Rows are points. Two turns around zero, p and q, are shown by what they do to some points. Where does a point land after both, in the order given? Backwards means that the second turn is done in reverse. Each puzzle has new turns, and all numbers are rounded.

Turn p:
[ 12 -68 -17] => [-34 -41 -47]
[10 37 11] => [21  8 33]
[ 29 -14  -3] => [ -2 -32   1]
[-11  16  12] => [ 1 18 14]
[-16  11 -29] => [ 24  15 -21]
[-24  18  27] => [-11  33  21]
Turn q:
[-37  10  54] => [-35 -53  17]
[6 0 0] => [ 4  0 -4]
[ 48  -6 -35] => [ 40  35 -28]
[  1  13 -22] => [16 14 14]
[-18 -16   3] => [-24   4   2]
Where do these land?
p, then q: [-30  -8   7] => [ 8 -1 31]
p, then q: [-25 -34  23] => [-19   6  44]
q, then p: [  4   7 -37] => [17 -3 34]
p, then q backwards: [ 11  32 -24] => [ 24  31 -14]
q, then p: [ 44  18 -12] => [ 24 -42   7]
q, then p: [ -4 -15  43] => [-15   7 -43]

Turn p:
[46 -4  0 17] => [ 25  -8 -35  22]
[-16 -39  -4   2] => [-28 -23  12  18]
[  0  42 -19 -13] => [  3  32 -14 -33]
[36 49 18  7] => [ 54  26 -18 -11]
[-33 -40   6 -29] => [-34 -38  30 -10]
[-37 -28   7   8] => [-27 -10  35  16]
[ 5 20 -9  8] => [  6  21 -10  -3]
Turn q:
[ 22 -25 -32  24] => [ 26 -18 -37  18]
[ -6 -44 -18  16] => [  6   9 -37  33]
[  9   6  30 -12] => [ 9 17 26 -9]
[-14  42  22 -49] => [-30  -4  60 -16]
[-11  20  -2  22] => [-11  -3 -14 -26]
Where do these land?
q, then p: [ 18 -27  30  25] => [ 25  21 -36 -15]
p, then q: [-20  18  18  16] => [ 10  10  17 -29]
q, then p backwards: [  3  40 -52 -21] => [ -1 -57  10 -37]
p, then q backwards: [ 13   8 -25  -4] => [-15  -5  -3  25]
q, then p: [ 15 -32  51  -4] => [ 51  31 -14 -10]
q, then p: [ -8 -12  26  -5] => [ 19  21   6 -10]
q, then p backwards: [-20   6 -48  -7] => [  9 -48 -19  -8]

Turn p:
[-20  23  18 -18   1   9] => [ -7 -33  19  13  -3  -2]
[20 35 31 -3 -7 -1] => [-13 -26   5   8  41   5]
[-16  30  -2  44  45  39] => [-61 -23 -18 -19 -27  31]
[  6 -42  22 -22 -12 -27] => [ 17  35  24  17  13 -33]
[  9 -16 -11 -34 -11 -55] => [ 41  15 -15  26  13 -42]
[ -7 -23  -7 -23 -41 -29] => [ 50  11  15  -2   6 -29]
[ -3  -8 -23  44   3  19] => [-13  13 -16 -40 -18  20]
[ 10   1 -28  12  21  46] => [-13   6 -14  -4 -24  51]
Turn q:
[-16 -26 -33   5  -2  45] => [-32 -22  21 -24  40   4]
[ 21  17  17   8 -24  -4] => [ -9  33 -17   5 -14   2]
[-47   9  15   3 -30 -30] => [ 15  26  47  27 -15  15]
[ 34 -37  24  -2  22  -1] => [ 27   0 -38  -1  31 -20]
[ 16  10 -45 -23  20 -33] => [ 25 -27  -2 -42 -36   0]
[ 28  36  18 -36  16   7] => [-11  -7 -29   8 -36 -40]
[-36  -9   5  45  -2  15] => [-13  -3  18  27  30  39]
Where do these land?
q, then p: [-31  16  12 -18  23  31] => [-16  24  11 -27 -10 -37]
q, then p: [  7  34 -22 -14  12  27] => [ 27   4  24 -11 -26 -25]
p, then q: [ 16   1  -4  16 -43 -62] => [ 45 -30 -29 -28 -37 -14]
p, then q: [ 22 -36  19  38 -17  14] => [-16 -21   4  31 -36 -33]
q, then p: [-33  19  -8   0   8  10] => [-13  12  31 -18  -3 -10]
p, then q backwards: [ 44   4   8 -21 -31 -34] => [  0 -58  33   7   9  -2]
q, then p: [-11  -2 -23 -33   6  20] => [  5  13  20  16  -1 -37]
q, then p: [-12 -36  17  31  43  -6] => [-31  46 -24   3  -9  29]
